Each row is a point. To make a cloud, some directions were put in groups of two or more. Within a group, all points are equally far from the middle, so they leave a hole (a ring in 2 directions, a hollow ball in 3). The other directions are filled evenly. Then the cloud was stretched, turned, moved and blurred a little. How many holes are there, and how many directions does each take, smallest first?

Cloud (22 x 3):
[[-1.5 -5.5 -4.5]
 [ 1.1 -7.2 -0.5]
 [ 0.0 -6.0 -4.0]
 [ 0.1  4.5 -4.5]
 [ 2.5 -6.6  1.7]
 [-0.4  1.0  6.7]
 [-5.5 -2.1  4.0]
 [-5.9 -4.2 -1.5]
 [ 3.7 -3.8 -4.0]
 [ 2.4 -4.4  5.0]
 [-4.5  1.4 -4.9]
 [ 3.0 -2.4  5.7]
 [-4.5 -3.5 -4.4]
 [ 2.0 -6.8 -1.0]
 [ 4.2 -4.3  3.6]
 [ 0.7 -0.8  6.7]
 [-2.1  5.0  3.7]
 [-5.8  1.5  3.3]
 [-7.0 -0.6  1.2]
 [-1.9  3.6  5.2]
 [-6.8 -1.4 -1.6]
 [-3.3  4.5 -3.5]]
Holes: 1 (3)

Cloud (32 x 4):
[[ -5.3  -3.7   3.1  -2.5]
 [ -6.4   5.2   0.8  -8.0]
 [  0.3   5.2   2.9   1.4]
 [ -1.2   1.4  -3.3  -1.1]
 [ -4.0   2.8  -3.2  -0.2]
 [  3.1  -2.2   4.0   1.8]
 [ -0.1  -1.4  -0.2 -11.7]
 [ -2.2  -1.5  -4.8  -5.6]
 [-10.3   3.1   3.9   0.8]
 [ -6.6  -1.0  -5.3  -3.5]
 [ -5.0  -1.2  -2.0   2.7]
 [ -5.8  -2.6  -1.0  -3.3]
 [ -8.2  -3.3   3.5  -1.1]
 [  2.4   3.5  -2.3  -1.0]
 [  2.1   6.7   4.4   1.4]
 [ -3.1   5.3  -2.7  -7.0]
 [ -3.8  -0.6   0.7  -8.6]
 [ -4.0   1.6  -3.8   1.7]
 [  3.3   1.8  -2.0  -5.1]
 [ -0.6  -5.1   3.9   6.2]
 [ -6.2   6.4  -2.9  -8.3]
 [ -1.8   0.0   3.7   6.6]
 [ -8.2   4.9   1.4  -2.4]
 [  2.6   5.0  -1.3  -6.4]
 [ -1.2   1.6   0.7  -3.8]
 [  0.4  -4.1   5.1   3.1]
 [  2.3  -2.8  -0.2   2.4]
 [ -4.6   4.0   4.2  -6.0]
 [  3.1   5.6  -1.3  -3.3]
 [  0.6  -1.3  -0.1   2.1]
 [  4.3  -3.4   0.2   2.2]
 [  3.4   4.5  -4.7  -1.5]]
Holes: 0

Cloud (32 x 4):
[[-3.2  4.2  3.4  6.8]
 [ 7.1  2.7  4.5  3.6]
 [-1.5 -3.8 -1.1  0.1]
 [-4.6 -0.9  0.8  8.1]
 [ 3.5  4.4 -0.6 -3.4]
 [ 2.8  4.2  7.7  4.0]
 [ 0.9  4.7  5.3 -2.8]
 [-2.6  1.2  7.5  0.5]
 [-7.6  1.2 -2.9  2.5]
 [ 2.9  4.6 -2.5 -2.3]
 [-5.2  2.7  5.4 -3.0]
 [-2.0  2.4  6.8 -1.6]
 [-7.9 -0.7 -1.4  1.0]
 [-5.6 -1.2  3.9  6.4]
 [-4.8  0.7  6.9  5.9]
 [-4.0  7.1  3.6  1.1]
 [ 2.2  0.4  7.8  0.4]
 [-5.6  2.2  5.6 -1.8]
 [ 1.0  3.9 -3.3  2.2]
 [-0.9  4.2  8.0  4.6]
 [ 4.6  4.1  1.4 -1.7]
 [-4.8  1.8  4.5  7.9]
 [-2.0  5.8  5.6 -3.2]
 [-2.0  2.9  5.8 -3.8]
 [ 2.3  4.6  2.0  5.7]
 [-6.8 -1.5  1.6  2.6]
 [ 6.6  2.5  1.9  2.3]
 [ 2.4 -2.6 -1.2 -1.6]
 [-3.7  2.2 -4.9  2.4]
 [-0.8 -3.6  5.7  2.5]
 [-0.7 -1.5  6.0 -0.3]
 [ 1.4 -0.2 -5.1 -1.5]]
Holes: 1 (3)

Cloud:
[[ 4.4  5.0 -2.5 -3.7 -4.4 -5.3]
 [-6.0 -6.9 -1.0  2.7 -2.3  1.5]
 [ 1.0  4.4  1.0 -3.8 -3.5 -8.9]
 [ 0.4 -0.5  0.5  3.3  7.3  0.2]
 [-0.1 -2.4  7.4 -3.2 -0.4 -0.7]
 [ 4.3  2.2  8.7  3.6  1.3  0.5]
 [ 3.6  9.9  2.4 -3.3  0.7 -8.0]
 [-0.4  1.0 -2.2 -7.4 -3.6 -5.4]
 [ 6.0 -0.2  1.8  0.0  4.0  0.0]
 [-2.3  5.1  7.6 -6.3 -0.6 -0.5]
 [ 6.1  6.3  3.1 -0.9 -2.6  1.2]
 [-1.9  5.2  5.0 -4.2 -3.1 -3.1]
 [-6.3  0.0 -6.9  0.0 -4.7 -3.6]
 [ 0.2  8.8  3.5 -0.7 -3.2 -4.9]
 [ 2.1 -0.9 -2.4  6.1  5.1 -2.1]
 [ 1.7  1.7  8.6  0.0  2.4 -4.7]
 [ 1.0  2.5 -5.4 -1.1  0.2  5.2]
 [-5.6  2.7  1.3  2.6 -0.2 -4.8]
 [ 4.0 -1.5 -3.0 -3.9 -1.9  5.5]
 [ 2.7 -7.7 -2.3 -2.7 -1.6  2.6]
 [ 1.7 -1.0 -0.6  2.8  7.1 -4.7]
 [ 3.7 -6.2 -3.1 -1.9 -1.4  2.4]
 [ 0.3  5.5  2.3 -7.9 -2.3 -0.3]
 [ 3.6 -0.7 -3.4  4.9  4.2 -1.3]
 [ 6.6  3.9  2.1 -2.0 -1.2  2.3]
 [-0.7  3.1  0.9 -4.3 -6.5 -5.3]
 [ 1.7 -4.7  2.9  3.7 -5.9  1.0]
 [ 1.4  7.5 -3.8  5.5  1.3  0.2]
 [ 1.1  0.7  6.1  6.2  0.0  2.1]
 [-5.9  1.2  0.3 -1.6 -7.1 -1.5]
 [-2.7  4.5 -5.9  3.9 -5.1 -7.6]
 [-4.8  0.5 -8.4 -3.0 -3.5 -0.6]
 [-3.9 -1.1  1.9  5.4  0.3 -4.7]
 [ 4.5 -1.9  1.2  0.5 -7.3  2.4]
 [ 4.0  2.2  7.0  1.3  3.6 -8.6]
 [ 4.5  2.5 -2.3 -4.5 -5.1  0.3]
 [ 2.0  5.2 -2.5 -5.0  1.3  5.1]
 [ 4.7  3.4  1.0  0.2 -6.5  0.7]
 [ 4.6  1.5  3.0  1.3  8.2 -6.5]
 [ 0.7  4.3  0.4 -3.7 -5.8 -6.7]
 [ 4.6  3.9 -3.0 -4.0 -4.6 -3.5]
 [-5.9  5.0 -1.8 -0.7  2.4 -1.6]
 [-1.6 -5.1  0.0  4.9 -4.7  5.6]
 [-0.4  0.6  4.6 -5.8  2.0 -4.0]
 [ 3.5 -2.2  4.1 -0.1 -5.3  5.3]
 [-3.2  3.6 -4.1 -4.8  2.0 -2.4]
 [ 0.0 -1.0  2.8  8.1  0.3 -2.0]
 [ 2.3  2.0 -3.7 -6.7 -5.5 -1.0]
 [ 3.8 -3.3  4.8 -2.0  0.4  1.3]
 [ 3.0  7.9 -2.8 -3.8  1.9 -6.8]
 [-4.4  3.4 -3.6  1.4 -6.4 -3.0]
 [-2.7  0.6  9.9  1.4  1.3  3.3]
 [-2.6  1.3  0.6  0.5 -6.1 -8.9]
 [ 1.5 -3.6  5.3 -2.6 -0.5 -2.0]]
Holes: 2 (2, 2)

Cloud:
[[ -7.7   1.9   2.4  -2.7   0.8   2.5]
 [ -4.3  -0.3  -4.9   3.3   0.3   4.0]
 [ -3.7   0.1   0.7  -0.4   6.9   0.1]
 [ -2.2  -1.1  -6.8   3.2   3.6  -5.0]
 [  6.8  -1.9  -0.9  -3.3  -2.0   0.6]
 [ -7.1  -3.9  -0.3  -2.2  -4.8   1.4]
 [ -2.5   6.3  -3.7   2.1   3.8   0.0]
 [ -0.2   3.4   5.1   5.5   2.2   2.3]
 [ -4.9  -5.2  -0.7  -4.8  -0.9  -1.9]
 [ -1.8   0.1  -4.0   3.1   5.4  -8.1]
 [  6.9  -0.2  -1.0  -3.1  -1.5   1.5]
 [ -2.0   4.3  -0.1   7.1   1.3   3.2]
 [ -2.3   5.8   7.6   0.7  -4.8  -2.9]
 [ -5.1  -0.8  -4.7   1.8   2.4  -8.3]
 [ -2.6   3.0  -2.0   1.2  -2.7 -10.0]
 [  1.4   1.5   3.6   1.0 -11.7   2.5]
 [  0.5   0.5  -0.4   4.4   5.7   1.6]
 [ -1.6  -1.5  -3.8   2.2  -1.4  -9.9]
 [  1.5   5.0  -1.4   3.4  -0.1  -8.8]
 [  5.5   2.4  -4.3   0.7  -6.2  -2.0]
 [  6.0   0.9   1.6   1.1   3.8  -2.8]
 [ -1.6   0.1  -4.4   5.4   2.5   2.5]
 [  0.4   0.9   7.1   3.7   2.6  -3.7]
 [ -6.7  -4.5  -3.2  -0.8  -1.7  -3.8]
 [ -1.4   5.4  -5.8   3.6   2.2  -0.5]
 [  1.1  -2.0   1.8   4.3   4.1  -7.6]
 [ -6.6  -2.6   1.9  -4.8  -2.8  -4.1]
 [ -1.5   2.6  -3.1   3.8   1.1  -9.8]
 [  2.1  -3.1   1.5  -2.5  -3.0   6.3]
 [  1.9   1.3  -2.2  -1.1   4.4  -8.8]
 [ -3.7  -3.3  -3.0   2.8   3.2  -8.3]
 [ -7.3   1.0  -0.7  -2.2   0.4  -7.7]
 [  2.7  -4.0  -4.5   4.4  -3.6  -0.6]
 [  6.5   1.0  -2.8   3.3  -2.1  -4.3]
 [ -4.0  -2.9   3.2  -3.1   2.4  -6.7]
 [ -1.9   7.4  -3.0  -0.1   0.8  -6.7]
 [ -2.6   1.7   8.3  -3.3  -2.9  -2.8]
 [ -4.9  -1.5   7.7   1.2  -1.8  -3.9]
 [ -0.6  -1.2   1.0   6.2   1.8  -8.4]
 [ -4.6   3.9   1.6  -2.6   2.5  -7.8]
 [ -8.5   4.0  -0.7  -1.5  -4.3  -3.0]
 [  3.9  -3.2   5.1  -4.2  -4.4   0.5]
 [  5.2   5.5  -2.6   3.4  -1.6  -3.8]
 [ -6.2  -0.4  -4.4  -1.2   3.5  -5.6]
 [  4.7  -1.2  -2.1  -3.8   2.9  -0.6]
 [ -4.8   2.8   7.8   0.7  -4.9   4.0]
 [  3.7  -4.3  -1.5  -1.2  -6.5   3.0]
 [  3.0   8.4   0.2  -1.4  -1.3  -3.6]
 [ -2.7   1.9   1.9  -8.2  -2.8  -3.6]]
Holes: 1 (6)

Cloud:
[[  3.7  -7.3   0.9   0.7   7.3   4.4  -1.2  -2.2]
 [  6.5   1.0   1.3   3.9   8.7   4.5   1.5  -2.1]
 [  6.8   2.3   1.2  -1.8  -0.1   9.0   2.0   4.8]
 [  0.8   1.0   2.6  -0.1   5.5   8.2   2.3  -6.9]
 [ -2.6  -0.8  -3.7   5.3  -1.3  -0.9   1.2   2.4]
 [  0.7  -5.7  -7.4   1.3  -3.5  -3.7  -5.7  -4.0]
 [  2.1   3.2  -1.7  -0.3  -4.4  -5.9   0.4   4.1]
 [  6.8   2.7  -3.9  -2.4  -3.6  -1.0  -4.0  -3.0]
 [ -2.4  -1.1  -4.1   2.3  -4.6   2.2  -9.4   1.8]
 [ -0.9  -3.1  -4.4   7.1  -4.5   5.6  -2.3  -3.3]
 [  5.9   1.2   1.7  -1.4  -6.3   2.8  -6.2  -4.9]
 [  5.0  -3.2   3.0  -1.1   4.3   4.0   7.8  -0.3]
 [  5.6   0.2  10.3   0.8   3.0   1.2   1.2  -5.9]
 [  3.2   7.2  -1.4  -1.0  -1.8  -5.2  -1.9  -2.4]
 [ -1.5   5.7   4.4   2.8   5.0  -3.1   2.6  -6.7]
 [ -5.8  -6.1  -1.6   4.5   1.5   3.1   1.1  -5.7]
 [  5.4  -1.8   5.1   0.9   4.7   2.6   6.5  -3.9]
 [  2.7  -0.9   3.7   3.3   4.7  -0.8   5.0   1.1]
 [ -3.5   4.4   6.0   3.6  -5.1   2.3  -2.8  -3.5]
 [  6.2  -0.8   1.6   2.5  -3.9  -3.0   0.9   3.8]
 [  6.2   3.0   4.2   4.3  -1.1   3.0   1.6   2.6]
 [  7.0   2.1   0.3   2.2   6.6   4.5  -0.1   1.7]
 [  1.3  -3.8  -0.1   6.7  -3.5  -0.4   1.3   4.6]
 [ -2.0  -1.2   1.7  -1.0  -3.3  -0.7   1.2  -5.2]
 [  4.2  -1.8   0.8   1.1   5.6  -0.5  -4.6 -10.9]
 [ -2.7  -1.9   3.5   1.8  -0.6  -5.4  -3.5  -5.8]
 [  3.8   1.1   3.4  -1.6  -4.9   4.6   1.7  -4.3]
 [  5.7   4.0   8.1  -0.4  -3.5   3.7   0.7   2.7]
 [  2.9  -5.4   1.2  -2.6   5.2   6.7   2.5   2.7]
 [  2.8  -1.0   6.5   5.1   9.2   3.4   3.1  -3.5]
 [  8.2  -2.3   0.9   2.3  -3.8   0.7  -7.1  -2.5]
 [  1.4  -3.8  -9.9  -0.8  -3.5  -0.8  -5.5  -0.5]
 [  1.5  -4.4   3.0   0.9  -1.9   0.1  -0.5  -9.6]
 [  5.5  -3.8  -2.5   1.0  -3.9   7.8   1.6   5.8]
 [ -1.3   2.2   1.5  -1.9  -1.9   5.6   0.3   6.6]
 [  5.4   0.4   3.3   3.9  10.6   2.9  -2.4  -3.0]
 [  0.5  -7.8   0.3  -0.3  -5.6   0.4  -1.7  -7.4]
 [ -0.4  -4.3   1.5  -0.4  -3.0  -1.0  -2.9  -8.7]
 [  4.9  -3.4   4.0  -2.5   0.8   3.8   6.9   1.3]
 [ -4.5  -1.4   2.3   0.7  -5.0   1.5   0.9  -1.2]
 [ -4.0  -5.2  -6.3  -1.4   3.6   1.6   0.7   0.0]
 [  1.4  -2.5   3.8  -4.4  -6.0  -1.2  -1.0   4.5]
 [  1.7  -0.2  -3.5  -5.2  -7.0   2.3  -6.8  -1.1]
 [  5.2   0.0   1.6  -1.5   8.9   6.2   7.0  -3.6]
 [  2.8   1.6  -0.7  -3.9   4.8  -5.2  -3.2   1.6]
 [  6.0   0.4   3.9  -0.5  -3.8   7.2   3.1   2.0]
 [  4.9   1.0   6.1   0.4  -2.8   2.3 -10.2   0.7]
 [ -2.1   1.6   1.1   3.3  -1.8   4.5  -7.8   2.7]
 [  0.8   2.8   1.1   0.0  -9.3  -2.9  -4.3   3.8]
 [  9.0   1.5   2.4   0.5  -5.3   1.2   0.8   1.9]
 [ -3.7   0.2   3.1  -0.5  -0.9   1.2   2.8   0.6]
 [  3.7   0.4   1.7  -5.5  -2.9   1.5  -1.3  -5.5]
 [  6.3   1.2  -0.5  -5.3  -7.9   2.7  -0.5  -0.9]
 [  3.9  -2.6  -2.2  -3.9   7.6   4.6  -0.5  -5.9]
 [  6.6   0.3  -3.1  -1.8  -1.1   9.3   1.3   3.1]
 [  3.5   0.8   7.5  -0.3   4.5  -4.4  -2.8  -3.0]
 [ -1.6  -2.2   3.6   1.1  -2.9  -0.9  -2.3  -9.2]
 [  1.5 -10.2  -4.6  -1.7   2.3   7.5   2.0  -2.4]
 [ -2.4   3.9  -0.5   6.3   4.6   0.5  -2.1  -2.1]
 [ -0.5  -3.5  -0.3   1.9  -2.5  -7.1  -0.4   0.4]
 [  6.5  -2.7  -4.0  -3.4  -3.6   6.9  -5.2   0.7]
 [  4.7  -5.4   1.0  -3.9  -1.2   1.7  -2.2  -6.2]
 [  7.4   0.1  -1.6   1.8   5.7   4.9  -0.7   0.2]
 [  3.4  -4.8   2.6   0.4  -2.0   7.1  -7.6   1.9]
 [  7.4  -3.8   0.6  -2.0   0.9  -2.5   6.1   1.7]
 [  0.0   4.3  -0.1  -6.8   0.3   3.7  -5.7   4.6]
 [  3.8  -9.6  -2.9   1.3   5.7   4.3   1.3  -0.4]
 [  0.5   5.1  -4.7  -1.5   7.2  -0.2  -1.9  -0.8]
 [ -3.7  -6.7   2.4   2.5   2.1   4.3  -0.7   1.7]
 [  4.7  -8.5   0.0  -4.1  -2.0   5.9  -4.6   1.2]
 [ -2.8   2.9   2.8   3.4  -1.0   5.3  -7.2   1.6]
 [  2.9  -7.6  -1.7  -3.2  -9.4   3.0   1.9  -1.7]
 [  0.8  -0.6  -3.6  -0.9  -3.1  -7.4  -1.6   1.1]
 [  1.9   0.8  -3.1  -1.0  -8.3  -5.4  -1.9   5.8]
 [ -1.8   4.6  -2.2  -2.8  -3.0   5.4   0.4   5.0]
 [ -0.4  -0.7   3.0   4.3  -1.8   6.1  -6.3   3.6]
 [  0.3  -8.0  -4.3  -3.8  -1.6   0.5  -3.5  -5.4]
 [ -3.5  -2.9   6.0   2.6  -7.4  -0.5  -3.2  -0.3]
 [  8.4  -3.4  -2.4  -2.8   0.1  -3.3  -1.7   3.7]
 [  1.0   3.5   3.0  -1.6   4.2  -3.3   5.9   2.1]]
Holes: 3 (2, 2, 2)

Cloud (72 x 8):
[[-3.1  2.6 -7.1  1.1  2.2  0.1 -9.5 -1.4]
 [-0.8 -0.6 -1.5  2.2  7.4  8.5 -0.3  1.7]
 [ 0.9  0.5  0.9  2.9 -3.7  0.8 -8.0 -2.5]
 [-2.9  0.3 -2.7  3.1 -5.2 -4.8  3.4 -1.3]
 [-3.2  6.7 -0.3 -6.4 -1.3  0.4 -3.8 -1.0]
 [-4.0 -6.0 -7.9  1.9 -2.0  7.3 -4.8 -0.7]
 [-1.6  3.5 -4.4  2.9  3.2 10.9 -9.4  4.8]
 [ 2.8  0.9 -9.2 -1.3  5.5  1.6 -1.3  0.3]
 [-2.4  1.3 -1.5 -2.4 -7.1  4.3 -0.3  1.4]
 [-5.5  1.7  5.3  0.7 -1.4  2.5 -2.8  0.5]
 [-4.8  6.6 -0.6 -2.5 -2.4 -1.7 -0.7  4.0]
 [ 1.8 -3.4 -6.5 -5.8 -0.8 -0.9 -5.6  2.8]
 [ 3.4  0.0 -5.1  4.0 -3.3  9.3  0.8 -0.2]
 [ 0.9  4.0 -4.5 -1.1  9.6  1.8 -6.1  1.5]
 [ 2.2  2.8 -4.4 -6.7  0.6 -5.9 -3.5  0.6]
 [-5.9  6.9 -3.6  3.6 -0.5  6.1  0.2  4.1]
 [ 1.3  1.3 -7.2 -4.2 -1.2  3.1 -4.7  6.9]
 [ 1.8  4.8 -4.2  0.0 -5.8  4.9 -5.9  1.6]
 [ 7.0 -4.4 -3.3 -3.6 -1.8 -2.0 -1.8 -4.3]
 [ 6.6  0.7 -8.5 -2.0 -1.4  3.8 -3.6 -3.3]
 [-0.2  5.4 -1.6 -0.1 -3.4 -0.9  3.6 -5.9]
 [-2.5  5.2 -2.4 -5.3  3.7 -5.7 -4.9  0.7]
 [ 2.5  5.7  1.2 -4.2  1.8 -0.4  1.8 -6.0]
 [-5.8  0.1 -2.5  5.7 -0.1  2.0 -1.9 -4.4]
 [-6.6 -3.5  3.0  1.3  2.2  0.5 -1.4  3.1]
 [-1.7  1.4 -1.3 -5.6 -1.4  2.7  3.4 -4.0]
 [-0.1  4.8  5.3  0.7  3.4 -1.0  3.3 -1.4]
 [ 2.4 -6.0 -3.7 -0.9  4.7  2.6  0.5  1.1]
 [ 1.8  8.9 -4.2  0.4  2.6  4.8  1.5 -0.5]
 [-3.5 -0.2  0.2  6.7 -1.2  6.8  1.0  5.2]
 [ 1.0 -1.9 -5.8 -7.3  5.2  0.7 -6.6  2.5]
 [ 3.3 -2.0  2.5  0.3  3.6  1.4 -7.1 -6.3]
 [-3.6  6.4 -1.4  2.4 -3.1  2.0  2.2 -3.5]
 [-5.9 -4.3  0.7  5.2  0.0 -0.2 -1.1  2.4]
 [ 1.5 -0.4 -0.8 -1.9  7.6 -4.5 -4.4 -4.7]
 [ 4.7 -4.7 -8.5 -1.4  2.0  2.1 -1.3 -1.4]
 [-1.1  3.3 -7.0 -1.0 -2.4  9.3 -5.0  6.6]
 [-6.5  2.0  1.5 -3.2 -0.6 -2.2 -4.4 -6.0]
 [-3.6 -1.3 -4.3  6.8  1.2  1.6 -1.0 -3.1]
 [ 0.2 -8.5 -0.2  3.1  0.9  0.4 -0.3 -3.6]
 [ 2.7 -1.8  3.7  2.6 -3.4  2.9  2.4 -3.2]
 [-2.8 -8.2 -4.6 -1.2 -2.1  1.6 -4.9  2.6]
 [ 2.6  7.5 -7.6  0.2  2.5  1.7 -4.5  4.8]
 [ 1.8 -5.5 -5.3 -0.2  3.2  5.8 -2.0 -5.3]
 [ 1.2  1.6  0.6  0.5 -2.8  3.6 -4.9  5.9]
 [ 0.6  6.4 -5.5  3.4  2.5 -0.2  2.1  2.1]
 [ 4.4 -3.3 -5.9  2.1  5.9  5.8 -3.6  3.6]
 [-6.5  3.0 -2.1  4.6 -1.7  4.8 -3.9 -2.5]
 [ 5.2  5.0 -5.6  4.5  2.1 10.1 -4.1  3.5]
 [ 4.3 -1.5 -4.6  7.1 -0.5  5.1 -3.6 -3.0]
 [-2.4 -6.0 -4.1  1.3 -6.9  1.7 -3.6  0.0]
 [-3.5  1.6 -9.3 -4.6 -0.8 -0.7 -6.3 -1.7]
 [-1.0  0.7 -1.1  1.1  5.0  0.6 -1.4 -8.2]
 [ 4.0  6.6  1.7  4.7 -1.6  2.5  1.2 -0.2]
 [-6.8  1.1 -6.6 -0.4  1.2  4.5 -5.3 -3.8]
 [ 0.1  8.6 -0.2  0.2  6.0  0.9 -5.5  1.9]
 [ 4.8  2.7 -0.3  4.5 -4.6  4.6  2.0 -0.5]
 [-3.1 -2.2 -1.9  5.6  1.6  9.2 -2.3 -3.0]
 [-4.4 -4.6  2.6 -3.9 -1.5 -0.3 -5.2 -5.0]
 [ 0.2  2.0 -3.8 -7.6 -1.0  5.8 -4.9  2.0]
 [ 5.9 -3.1 -6.0  0.4  2.2  8.8 -5.3 -3.0]
 [-7.4  0.3 -5.5  3.6  0.5  0.6 -5.6 -1.2]
 [ 5.4  0.2 -7.7  0.0 -3.1  3.0  0.3 -3.7]
 [-3.6  3.9 -8.1 -2.6 -1.1 -3.0 -5.3  1.1]
 [-7.6 -3.8 -6.1  0.5  4.6  2.8 -5.5 -0.4]
 [ 7.1 -3.1 -2.6  0.9 -4.3  3.2 -0.6 -3.3]
 [-1.8  0.2 -6.9 -2.8 -3.5  3.5  1.5 -3.9]
 [-5.5 -4.8 -5.8  0.2  5.0  4.2 -8.2  3.2]
 [-4.8  1.4  0.5  3.7  6.4  6.8  0.0  1.6]
 [-2.6 -7.7 -0.4 -0.6  1.8  2.9 -1.1 -6.1]
 [-2.8 -1.7  2.0 -3.2  3.8 -5.0  3.9 -1.9]
 [-3.7 -0.1 -3.3  6.3 -3.0 -1.3  2.0  2.3]]
Holes: 3 (2, 2, 4)
